Each row of a before or after table is a point. One or more steps were done to the points. Then noise was added and the rows were shuffled. The steps act on columns, c1 being the first. Name the steps. A step turns or swaps two columns, mirrors them in a line or flattens them onto one, adds a multiple of one to another, or multiplies or shifts one. Angles are multiples of 10 degrees, from the lower column toward the higher: turns from -170 to 170, lines from 10 to 170 but not 90. Use the fewest steps. Two steps may share a column if one is a turn and the other turns, adds or multiplies; they go together, in the order done. Otherwise the lowest column goes first.

Before:
array([[-52,  14,  25],
       [-27, -12,  -6],
       [-48, -15,  -1],
       [  7, -25,  15],
       [-91, -47,   8],
       [ 27, -30,  17],
       [ 13,   9,   3],
       [ 21, -42,  10],
       [ 48,  50, -27]])
After:
array([[ 50,  48, -25],
       [ -3, -42, -20],
       [-50,  10,  32],
       [ -6, -24, -13],
       [  0, -31, -32],
       [  3,   9, -13],
       [-50, -48,  74],
       [-24, -16,  43],
       [ -8,  -9,  25]])
Steps: mirror c1 and c3 in the line at 150 degrees

Before:
array([[-31,  -5,  36,  63,  28, -22, -57,   1],
       [-44, -54,  -6,   4, -10, -31,  11,  19],
       [ -4, -23,  42,   7,  23,   5, -81,  -6],
       [ 30,  48, -26, -13, -12,  -2,  27, -47],
       [ 36,  37, -35,  35, -41,  14, -25, -40],
       [-38,   8, -10,   7,  11, -19, -80,  10],
       [ 60,  50, -27,   2, -28, -26,  21,  10],
       [ 14,  61, -25,  -6, -36,  33,  47,   9],
       [  1, -27,   0,  30,  16,  16, -65,  16],
       [ 34,  40, -59,   9,  15,  12,  31, -12]])
After:
array([[ 35,  44, -77,   7, -23,  10,  31,   3],
       [ 61,  51, -45,   0,  27, -24,  22,   3],
       [ 28,  49, -47, -13, -14,  -2,  25,  45],
       [  2, -25, -18,  33,  -5,  14, -66, -22],
       [-37,   5, -28,   7,  -3, -19, -81, -12],
       [ 14,  64, -45,  -7,  37,  34,  50,   9],
       [-43, -53, -25,   4,  17, -30,  11, -14],
       [ 38,  37, -56,  32,  16,  15, -25,  56],
       [ -4, -26,  23,   7, -23,   4, -80,  -8],
       [-27,  -6,  15,  63, -23, -21, -57, -18]])
Steps: shift c3 by -20; turn c5 and c8 by -150 degrees

Before:
array([[-45, -50, -37, -15,  24,   9,  -9,  23,   0,  19,  27,  29],
       [-52,   2,  11, -41,  -5,  21, -22, -48, -10, -39, -33,  -8],
       [-35,  12,  10,   5,   2,  26,  21, -25, -31, -42,   7, -64],
       [ 20, -48, -41,  50, -17,  21, -61,  25,   4,  60,  -5,  31],
       [  0, -52,  -3,  31,   0,  55, -10,  52,  43,  25, -29,  25],
       [-31, -20, -37,  44,  21, -17, -13,  18,  34,  22, -44,   1],
       [-12,  23, -23,  43, -22,  27, -16,  41,  43,  53,   2,  47],
       [-56,  -4,   4, -59, -17,  12,  22, -22, -21,  17, -32, -69],
       [-31,  15,  11, -59,  77,  24,  -8, -29, -25,  12, -22, -49],
       [-13,   7, -18, -64,  13,  13,   2, -40,  30, -28,  -1, -73],
       [ 22, -12, -59,  22, -12,  21,   6,  44,  -4,  15, -36,  49],
       [  5, -45, -36,  49,   0,  30,  18, -15,  28,  57, -12,  59]])
After:
array([[-13,  10,  32, -60,  11,   3,   9, -40,  31, -26, -58,  40],
       [-50,   0,  33, -50,  -7,  32,   0, -48,  -7, -40,  16,   4],
       [-32,  15,  37,  15,   3,   3,  33, -23, -29, -39, -52,  11],
       [-48, -51, -49, -19,  29,  11,   4,  22,   2,  17,   3,  13],
       [ 23,  -8, -32,  24, -17,  14,  19,  44,  -6,  13,  64,  51],
       [-34, -24,   9,  39,  20,  -1, -22,  19,  34,  25,  30,  49],
       [-30,  15,  47, -61,  77,  23,  11, -27, -26,  10, -23,  15],
       [ -2, -48,   3,  27,  -1,  43,  33,  57,  39,  27,  38,   9],
       [-12,  20, -38,  35, -21,  29,  13,  44,  45,  56,  32,   8],
       [  7, -44, -43,  62,   1,   5,  33, -15,  27,  57,  57,  16],
       [-59,  -6,  56, -52, -16, -13,  22, -22, -22,  19, -33,  31],
       [ 21, -48, -38,  17, -16,  58, -24,  29,   4,  58,  26,  26]])
Steps: turn c11 and c12 by -130 degrees; turn c3 and c12 by -60 degrees; add 0.5 times c7 to c4; turn c6 and c7 by 50 degrees

Before:
array([[ 12,   7, -12, -16, -17, -33, -22, -11,   6,   6, -23,  -9,  -9,
        -25, -10, -17,   8,  29, -14,  27,  10,  33,   7,   0],
       [  1, -11,  15,  26,   1, -11, -19, -28,  -7,  -6, -30, -14, -24,
        -32,  -8,  -9, -16,  -1,   6, -15, -20,  -2,  -6, -36],
       [-25,  18, -28,  -3,  18, -12, -10, -10, -16,  20,  -7, -19,  22,
        -20,  19,  17,  25,  38, -13,  11,  14,  26,  35, -35],
       [-20, -27, -14,   5,  18,  -8,  -9,  -5, -22,  18,  15,  20,   6,
        -19,  -2,  37,  10,  37,  -7,  30,  24, -19,  28,  -7],
       [ -7,   8, -15,   5, -19, -32, -20,  19,  29,  17, -37,  11, -14,
          9,  10,  -3,  10,   4,  10, -16,  11,  34, -18, -25],
       [ 14, -19,  12,  -1,  -7,  12,  17,   7,  16,  23, -29,  14, -21,
        -35,  22, -20,   4,  18,  21, -24,  -7, -21, -10, -45],
       [ 11, -14,  -4,  -5,  -8, -18, -18, -25, -23,  37,  -4, -25,  -2,
         21,  20,  30,  42,  25, -14,  15,   3, -17, -12,   5],
       [ 20,  11, -34, -25,   5, -32,   9,  13,  33,   9, -17, -10, -19,
         20,  39,   5,  -5,  14,  21,   9,  -5,  25,  16, -12],
       [ 23, -38, -25,  12, -10,  26,   5,  15,  22,  -9,   3,  -3, -25,
          3,  -5,  -3, -20, -24, -13,  17, -25,   4, -19,  12],
       [ -9,  17, -23, -14,  -4,   2,   7,  -7,  22,  -6,  -3,  -8, -22,
          0,  17,   1,  28,  27,   6, -32,  -4,  15,  42, -18],
       [  5,   7,  -5, -29,  18, -27,   2,  12,  28,  24, -31,  -4,  33,
        -23, -12,  22,  -6,  29,  47, -14, -21,   6,  22, -45],
       [ 10, -18, -19,  -7,  21,  26, -30, -11, -11, -17,  11,  11,  36,
          4,  10,  25, -16,  26,  -4, -28,  -6,  -4,  13, -29],
       [-27, -14,  -4, -32,  18,   4,   6,  15,  15, -23, -42,  -7,  12,
         17, -13, -12,   1,  -4,  12, -13,   2,  -1,   3,   2],
       [  1,   9,  14, -23, -13, -13,  14, -16,  35,  14,  13,   8, -15,
         28,  45,  -5,  39, -18,  18, -11,  20,   4, -15,  10]])
After:
array([[ 26,   5,  -5, -22,  14,  16, -35,  13,  28, -29, -10, -47, -28,
        -24,  21,  21,  -5,  26,  23, -14, -23,   9,  23,  22],
       [ 23,  13, -32, -22, -96,  13, -22,  12,  33,  21,  -1, -31,  -6,
         20,  -8,   6,  -4,  15,  19,  11,  -6,  24,  14, -14],
       [ 18, -19,  12, -22, -45,   3,  -3,   7,  18,  26, -24, -14, -20,
        -35, -12, -20,   5,  18,  16, -26,  -8, -22,  -8,  48],
       [  6, -40, -27,   0,  22, -18,  12,  17,  24,  25,  -1,  21,  12,
          2,  -8,  -5, -20, -23,   5,  17, -24,   2, -19,   2],
       [ -1, -15,  -2,  12, -42,  -4, -14, -25, -26,   9,   0, -21, -35,
         19, -13,  31,  43,  27,   1,  16,   4, -18, -14, -24],
       [ -2,   4, -12,   6,  38,  15, -31, -11,   7,   7, -11, -25,  -6,
        -24, -12, -17,   9,  31,  -1,  25,   9,  33,   4, -21],
       [  7,   9,  15, -21, -96,  15,  -5, -18,  36,  19,  22,   2, -12,
         29, -26,  -5,  37, -18,   9, -11,  20,   2, -14, -12],
       [  4,  11, -16,  11,  -7,  28, -21,  18,  30,  15, -37, -29, -13,
          6, -20,  -3,  11,   5,   1, -16,  10,  34, -17,   9],
       [-21,  18, -30,   7, -60,  -9,  -9, -11, -15, -18,  -6, -39, -26,
        -20,  11,  17,  25,  36, -18,  13,  14,  25,  36,  14],
       [  6, -11,  13,  22,  17,  -2,  -5, -29,  -9,  24, -39, -39,  11,
        -33,   2, -11, -18,   1,   4, -13, -20,  -1,  -7,  17],
       [  5, -15, -21,  26, -42,  -8, -13, -10, -11, -38,  13,   1,   8,
          4,  18,  25, -16,  27,   3, -27,  -5,  -2,  14,  40],
       [-11, -16,  -4, -31,  14,  -8, -40,  16,  15, -19, -20,   2,  22,
         17,  21, -13,   0,  -3,  -7, -14,   1,  -1,   5,  -2],
       [-13, -27, -17,  15, -11,  22,   6,  -3, -19,  -1,  10,   0, -18,
        -19,  20,  40,  10,  40, -13,  31,  26, -19,  29,   9],
       [ -2,  18, -23, -15, -37,  -6, -10,  -5,  23,  20,   4, -16,  10,
          2,  -8,  -1,  26,  27,  -1, -32,  -4,  17,  41,  12]])
Steps: flatten c1 and c19 onto the line at 40 degrees; turn c4 and c11 by -30 degrees; turn c4 and c7 by 60 degrees; turn c5 and c15 by 110 degrees; multiply c5 by 2.5; turn c6 and c12 by -130 degrees; turn c12 and c24 by -140 degrees; mirror c10 and c13 in the line at 140 degrees
